Rows are points. Examples show where two turns around zero, p and q, send a point. Write where each new point lands after one turn and then the other. Backwards means that the second turn is done in reverse. Each puzzle has new turns, and all numbers are rounded.

Turn p:
1.2  -2.2  -1.6 -> -0.1  -2.6  -1.4
-0.6  0.7  -5.4 -> -4.8  -0.9  -2.4
1.1  2.6  0.9 -> 0.7  2.7  -1.0
-1.6  -1.1  6.1 -> 4.3  0.8  4.7
Turn q:
-0.6  -3.4  2.2 -> -3.1  -2.2  -1.5
-2.6  -2.5  -3.0 -> -2.0  3.1  -2.8
-0.5  1.2  3.9 -> -1.3  -2.3  3.1
3.0  5.6  0.7 -> 4.9  -0.8  4.1
0.7  -1.0  -3.8 -> 1.6  2.2  -3.0
Where do these land?
q, then p: -1.8  0.0  -1.2 -> -1.0  1.9  0.3
p, then q: 3.7  -4.2  -2.6 -> -0.4  0.8  -6.1
p, then q: -2.1  -2.7  0.3 -> -2.4  -2.3  -0.6
q, then p: -2.7  0.2  -2.9 -> -1.7  3.5  -0.4
p, then q: 0.0  2.0  1.0 -> 1.4  0.3  1.7
q, then p: 2.8  4.7  5.4 -> 7.0  -2.6  1.9

Turn p:
-1.4  0.1  6.0 -> -4.5  4.2  -0.6
4.3  2.5  -0.8 -> 4.5  2.2  -0.6
0.6  2.6  -0.2 -> 1.4  0.8  -2.1
-2.6  -0.8  -3.5 -> -0.2  -4.4  -0.4
-0.9  -4.4  -1.5 -> -1.3  -2.8  3.6
Turn q:
0.5  -0.4  1.1 -> 0.2  0.7  1.0
4.0  5.4  -1.7 -> 6.3  -0.9  -2.8
-3.2  0.7  -2.4 -> -2.4  -1.0  -3.1
-2.9  -0.4  -0.9 -> -2.7  -0.1  -1.5
0.6  -3.7  -2.2 -> -1.7  -3.4  2.1
1.0  -1.5  6.1 -> 0.3  4.7  4.3
Where do these land?
p, then q: -0.8  3.2  -2.2 -> 0.4  -3.9  0.5
p, then q backwards: 4.1  0.0  -0.3 -> 2.9  1.2  2.6
q, then p: 1.2  -2.3  3.1 -> -1.7  3.3  -1.6
p, then q: -1.2  -2.3  -0.4 -> -1.9  1.4  1.1
p, then q: -6.9  0.9  -3.1 -> -6.1  -4.3  1.4
p, then q: 3.5  0.4  2.8 -> 3.4  2.0  -2.1

Turn p:
0.9  0.3  -1.0  -3.6 -> -1.6  -1.7  3.1  -0.2
3.6  -2.8  0.3  0.2 -> 3.7  -1.3  1.8  1.4
-1.2  1.5  3.8  -4.3 -> -2.8  3.5  4.0  -0.2
2.6  0.3  -2.1  3.5 -> 3.2  -2.3  -2.2  -1.7
-5.9  0.6  -1.0  4.2 -> -2.5  1.7  -6.6  0.8
Turn q:
-0.5  0.2  -2.0  -2.4 -> -1.1  -0.1  -2.9  0.5
1.3  -0.7  -3.2  -0.1 -> -1.3  -1.2  -1.0  2.9
-0.2  4.0  -2.0  -4.7 -> 1.3  -1.6  -6.1  -0.8
1.7  -1.5  4.3  1.5 -> -0.2  -0.9  4.2  -2.7
1.7  0.4  4.6  6.3 -> 3.5  -0.3  7.1  -0.8
-4.0  -2.4  -1.7  -0.5 -> -2.3  4.1  -1.2  1.0
Where do these land?
p, then q: -0.1  -4.6  0.2  1.0 -> 1.1  -1.0  3.5  2.8
p, then q: 2.5  -3.3  -2.5  3.2 -> -2.8  -3.0  2.6  3.1
q, then p: -2.0  2.6  -1.1  -5.2 -> -2.4  -5.7  -0.1  -0.5
q, then p: -2.6  3.9  -1.5  0.3 -> 2.0  -3.2  0.1  -3.1
q, then p: 2.3  1.5  4.8  0.8 -> 1.0  1.0  5.0  2.0
